Each row is a point. To make a cloud, some directions were put in groups of two or more. Within a group, all points are equally far from the middle, so they leave a hole (a ring in 2 directions, a hollow ball in 3). The other directions are filled evenly. Then the cloud was stretched, turned, moved and blurred a little. Count the holes, and give their numbers of directions, smallest first.

Cloud (20 x 3):
-0.004 0.030 0.034
-0.017 0.006 0.048
-0.007 0.038 -0.054
0.010 -0.023 -0.026
-0.053 -0.019 0.034
0.035 0.021 -0.004
0.029 0.011 0.004
-0.016 0.034 0.027
-0.035 0.003 0.040
-0.023 -0.025 0.063
0.012 -0.014 0.028
-0.010 -0.045 -0.023
-0.025 0.039 -0.004
-0.033 -0.026 -0.025
-0.008 -0.031 -0.032
0.022 -0.010 -0.003
-0.025 0.032 -0.021
0.013 0.017 -0.058
0.002 -0.048 0.025
-0.037 -0.023 -0.021
Holes: 1 (2)

Cloud (21 x 3):
0.004 0.038 0.016
0.046 -0.020 0.012
0.038 0.034 -0.007
0.001 -0.028 0.034
-0.018 0.031 -0.032
0.037 -0.024 0.003
-0.030 0.028 -0.040
-0.049 -0.017 -0.011
0.015 0.042 0.032
-0.020 -0.026 0.018
0.063 0.002 0.013
-0.034 0.026 -0.042
0.027 -0.029 0.002
0.017 -0.026 0.050
0.026 -0.031 0.005
0.009 -0.032 0.025
0.023 0.030 -0.026
0.010 -0.026 -0.056
-0.002 0.037 -0.008
-0.028 -0.011 0.020
0.053 -0.017 0.023
Holes: 1 (2)

Cloud (30 x 4):
-0.014 -0.017 0.046 0.008
0.008 -0.050 0.019 -0.049
-0.003 -0.012 0.011 -0.062
-0.009 -0.016 0.035 0.013
-0.029 0.004 0.028 -0.041
-0.007 -0.024 -0.026 -0.050
0.029 -0.007 -0.030 -0.042
0.023 0.011 0.026 -0.011
0.008 -0.040 0.012 -0.061
-0.001 -0.001 0.060 -0.025
-0.008 -0.034 -0.045 -0.004
-0.025 -0.015 -0.047 0.000
0.016 -0.026 -0.034 -0.041
-0.008 0.029 0.023 -0.012
0.013 -0.013 0.044 -0.026
0.019 -0.008 -0.031 -0.047
-0.017 -0.038 0.020 0.008
0.026 -0.017 -0.013 0.004
-0.026 -0.049 0.026 0.002
-0.023 -0.041 -0.012 -0.054
-0.003 0.012 0.010 -0.044
-0.047 -0.039 0.033 0.008
0.011 -0.009 0.029 -0.055
0.025 0.000 -0.011 -0.047
0.001 -0.006 -0.051 -0.032
0.000 0.017 -0.005 -0.039
0.006 0.002 0.001 -0.052
-0.040 -0.015 0.058 0.006
-0.005 -0.036 -0.044 -0.022
-0.042 0.001 0.006 0.013
Holes: 1 (3)

Cloud (48 x 6):
0.010 0.020 -0.027 -0.048 -0.033 -0.035
0.020 -0.040 -0.025 -0.029 0.019 -0.063
-0.021 0.049 0.051 0.015 -0.002 0.030
0.019 0.008 0.046 -0.042 -0.034 -0.026
0.002 0.032 0.052 -0.017 0.048 0.014
-0.013 -0.030 -0.050 0.002 -0.025 -0.025
0.029 -0.002 -0.002 -0.032 0.054 -0.057
-0.025 -0.036 0.006 -0.022 0.043 -0.027
-0.011 0.007 0.022 0.011 0.066 0.001
-0.008 -0.055 -0.005 0.011 0.056 -0.017
-0.031 -0.003 0.013 -0.039 0.030 -0.023
0.009 0.014 -0.025 0.017 0.008 -0.020
-0.030 -0.042 -0.016 0.017 0.046 0.002
0.012 0.027 0.061 -0.055 0.039 -0.020
-0.019 -0.043 -0.058 0.022 0.004 -0.011
0.001 0.014 -0.018 0.046 0.001 0.011
-0.006 0.041 0.052 0.017 0.025 0.030
-0.005 0.027 -0.008 0.019 -0.017 -0.025
0.027 0.003 0.035 0.009 0.027 0.018
-0.018 0.058 0.062 -0.008 0.001 0.001
-0.011 -0.015 0.050 0.010 0.020 0.008
0.031 -0.023 0.003 -0.013 -0.026 -0.060
0.014 -0.008 -0.037 0.010 0.025 -0.007
-0.020 0.014 -0.018 0.031 0.027 -0.009
-0.016 0.001 -0.045 0.027 0.008 0.021
-0.021 0.031 0.026 0.023 -0.039 -0.009
0.034 0.038 0.051 -0.030 -0.037 -0.032
0.017 0.010 -0.014 0.023 0.029 0.003
0.020 -0.010 0.017 -0.051 -0.001 -0.017
0.008 0.006 0.023 0.013 0.048 0.026
-0.024 -0.029 0.035 -0.009 0.006 -0.012
-0.040 -0.001 0.043 0.024 -0.002 0.007
-0.023 0.018 0.048 0.032 -0.007 0.044
-0.038 0.042 0.029 0.007 0.017 -0.011
0.011 -0.010 0.035 -0.055 0.038 -0.040
0.046 0.036 -0.005 -0.034 -0.029 -0.028
-0.028 0.028 -0.004 0.038 0.011 0.024
-0.008 -0.018 -0.025 -0.013 -0.056 -0.014
0.029 -0.011 0.018 0.007 0.029 0.015
-0.038 -0.026 -0.031 0.020 -0.038 0.008
-0.043 -0.004 0.037 0.018 -0.016 -0.007
-0.023 0.023 0.017 -0.020 0.078 -0.016
-0.008 0.007 0.056 -0.017 0.007 0.005
-0.042 -0.002 -0.023 -0.013 0.016 -0.025
-0.003 0.051 0.054 0.016 0.005 0.005
0.015 -0.002 -0.012 -0.060 -0.010 -0.025
0.023 0.023 0.043 -0.023 0.046 0.008
0.024 -0.017 0.049 -0.011 -0.003 -0.042
Holes: 1 (4)

Cloud (52 x 6):
-0.036 -0.003 0.032 -0.067 0.019 0.002
-0.031 -0.024 0.013 -0.066 -0.016 0.023
-0.015 -0.034 0.013 0.006 0.016 -0.014
0.062 -0.003 0.005 -0.025 -0.003 0.015
-0.013 -0.004 0.004 -0.026 -0.007 0.056
-0.006 0.033 -0.006 -0.005 -0.048 0.022
-0.015 -0.026 -0.009 -0.045 0.023 0.002
0.019 0.030 0.021 0.021 0.025 -0.017
0.015 0.018 0.001 0.023 -0.060 0.021
0.057 0.040 -0.010 0.018 -0.012 0.015
-0.038 -0.015 -0.030 0.008 -0.036 0.026
-0.044 0.015 0.031 -0.057 0.003 0.025
0.002 -0.005 0.034 -0.051 -0.049 0.000
-0.005 -0.015 0.024 0.010 -0.003 0.050
-0.034 0.013 -0.002 -0.065 0.019 0.023
-0.028 0.007 0.015 0.060 -0.030 0.022
-0.031 0.015 0.014 -0.073 0.019 0.007
0.048 0.042 -0.007 -0.013 0.021 0.006
-0.039 0.000 0.027 0.008 -0.030 -0.036
-0.016 -0.001 -0.029 -0.014 0.045 0.015
-0.028 -0.001 -0.031 -0.023 -0.034 -0.005
0.010 -0.007 0.014 -0.016 -0.066 0.018
-0.011 -0.043 0.019 -0.007 -0.031 0.041
-0.015 -0.012 0.001 -0.043 -0.050 0.018
-0.053 0.005 0.022 0.010 -0.002 0.032
-0.028 0.000 0.066 -0.021 -0.013 -0.018
0.019 0.055 -0.025 0.018 -0.018 0.023
-0.013 0.000 -0.054 0.036 -0.012 0.036
0.022 -0.001 -0.037 0.074 -0.001 0.006
0.011 -0.043 0.029 0.022 -0.010 0.024
0.030 -0.020 -0.010 0.005 -0.031 0.049
0.021 0.020 0.016 0.035 -0.002 -0.030
-0.021 0.004 0.013 -0.004 0.007 0.053
-0.025 -0.045 0.022 0.022 -0.049 -0.007
0.018 -0.008 0.051 0.005 0.016 0.006
-0.028 -0.029 -0.009 0.015 -0.008 -0.026
-0.017 -0.023 -0.005 0.010 -0.065 0.018
0.035 0.020 -0.061 0.033 -0.008 0.014
-0.009 -0.031 0.035 0.030 -0.006 -0.018
-0.044 0.016 -0.005 0.053 -0.032 0.015
0.022 0.000 0.062 -0.027 -0.013 0.023
-0.059 -0.033 -0.002 -0.005 -0.022 0.007
-0.013 0.035 -0.035 -0.021 -0.016 -0.009
-0.010 0.049 -0.005 -0.031 -0.010 0.029
-0.040 0.009 0.011 0.005 -0.056 -0.014
-0.001 0.010 -0.024 0.050 -0.053 0.024
0.048 -0.009 0.015 0.000 -0.052 0.008
0.035 0.016 -0.028 -0.037 0.022 0.006
-0.038 -0.049 0.010 -0.012 -0.023 -0.005
-0.001 0.008 0.056 -0.046 -0.003 -0.019
-0.050 0.008 -0.006 -0.015 0.023 0.034
0.002 0.002 -0.059 0.045 0.003 0.030
Holes: 2 (3, 3)
